Each point is reached from the start by the listed moves, each made once or not at all, plus a little noise. Is the number of moves made odd or even? Then give how often each move was made.

Moves:
(1): [ 7.4 -4.5  0.5 -3.0  2.2 -0.2]
(2): [3.7 4.5 0.3 1.2 0.0 0.4]
(3): [ 0.4 -0.5  6.6 -0.9  3.8  3.0]
Start: [-4.3  0.0  1.0 -1.4 -3.1 -3.6]
Points:
[ 3.1 -4.5  1.4 -4.2 -0.8 -3.6] -> odd (1, 0, 0)
[ 7.1 -0.4  8.5 -3.9  3.1 -0.3] -> odd (1, 1, 1)
[ 6.5  0.1  1.6 -3.1 -1.0 -3.1] -> even (1, 1, 0)

Moves:
(1): [ 2.1 -3.8 -1.6 -0.4  3.8]
(2): [ 5.5  5.7 -5.0  1.4 -2.4]
(3): [ 2.7 -2.4  5.9 -3.4 -0.5]
(4): [ 0.4 -0.4  1.8  6.9  1.4]
Start: [ 0.4  0.1  0.1  0.6 -0.8]
Points:
[ 3.3 -2.4  6.1 -2.6 -1.7] -> odd (0, 0, 1, 0)
[ 8.4  1.8 -6.6  1.6  0.8] -> even (1, 1, 0, 0)

Moves:
(1): [ 4.7 -0.8  0.0  0.5 -0.9  2.1  1.2 -1.1  2.0]
(2): [ 1.3  8.0 -2.5  3.2 -0.7  2.1  3.6 -0.5 -1.9]
(3): [-1.2  0.3  4.4 -1.9  5.0 -2.1  1.9 -2.6 -2.1]
(4): [-1.2 -3.4  0.7  3.9  1.9  2.8  0.0 -2.2 -1.1]
(5): [-0.4  0.4 -5.6 -0.6  4.6  3.5 -0.4 -1.6  3.5]
(6): [-2.6  0.1  2.1 -3.5 -1.5  5.5 -0.8 -0.5  1.3]
(7): [-2.1 -1.4 -1.9  1.1 -1.4 -1.6  6.8  0.7 -0.5]
(8): [ 0.3  1.0  2.4  1.6  1.1  0.8 -0.2  6.9  2.7]
Start: [-1.8  0.0  0.0 -4.0 -2.4 -1.8 -0.1  2.6  1.4]
Points:
[-4.7 -0.2 -1.5 -3.5  6.8 -1.1  8.3  5.6  5.1] -> even (0, 0, 1, 0, 1, 0, 1, 1)
[-5.8 -1.1 -5.5 -7.0 -0.7  5.4  5.9  0.6  6.8] -> odd (0, 0, 0, 0, 1, 1, 1, 0)
[-6.7  6.5 -4.1 -6.3  4.6  6.1 10.7 -1.8  2.3] -> odd (0, 1, 1, 0, 1, 1, 1, 0)

Moves:
(1): [ 2.2 -0.4 -4.5 -4.2  4.1 -1.2 -4.1  2.4  2.1]
(2): [ 0.4 -0.8  6.0 -1.6 -2.3 -1.0  4.9 -2.5 -1.6]
(3): [-0.6 -1.6  0.3  4.0 -0.5 -1.1  0.6  3.3 -1.2]
(4): [-0.1  0.9  0.6 -2.7  1.4  1.6  2.0  1.4  1.4]
(5): [ 1.2 -4.1  1.5  1.7 -3.5  1.1  0.8  0.7  0.9]
(6): [-4.4  4.1 -1.9 -0.3  0.0 -1.0 -5.2  1.8 -1.6]
(7): [ 0.9  4.9 -6.7 -1.4 -1.0  0.5 -1.6  3.1 -0.6]
(8): [ 1.1  0.9  2.5  3.0  1.4 -0.8 -3.3 -0.4  1.3]
(9): [ 1.1 -2.7  1.1  1.5 -2.3  3.6  2.8  0.4 -3.6]
Start: [-0.5 -2.7  3.3 -0.7 -1.5 -0.2 -2.2 -0.3  0.9]
Points:
[-0.7 -3.7  7.9 -0.8 -1.1 -2.5 -6.0  6.3  2.4] -> odd (1, 1, 1, 1, 1, 1, 0, 1, 0)
[-1.7 -6.2 13.3  5.3 -7.3  2.1  0.8  4.3 -3.1] -> odd (0, 1, 1, 1, 1, 1, 0, 1, 1)
[-4.5  4.5 -4.6  1.9 -3.0 -2.3 -8.4  7.7 -2.5] -> odd (0, 0, 1, 0, 0, 1, 1, 0, 0)
[ 1.4  1.4 -6.9 -4.9  2.8 -0.2 -5.0 10.3  2.9] -> even (1, 0, 1, 1, 0, 0, 1, 0, 0)
[ 3.6 -8.9  9.4  2.2 -2.3 -3.1 -3.4  2.9  2.3] -> odd (1, 1, 1, 0, 1, 0, 0, 1, 0)
[-0.2  1.2 -2.6 -0.8 -1.6  0.7 -1.4  7.1  0.9] -> odd (0, 0, 1, 1, 0, 0, 1, 0, 0)
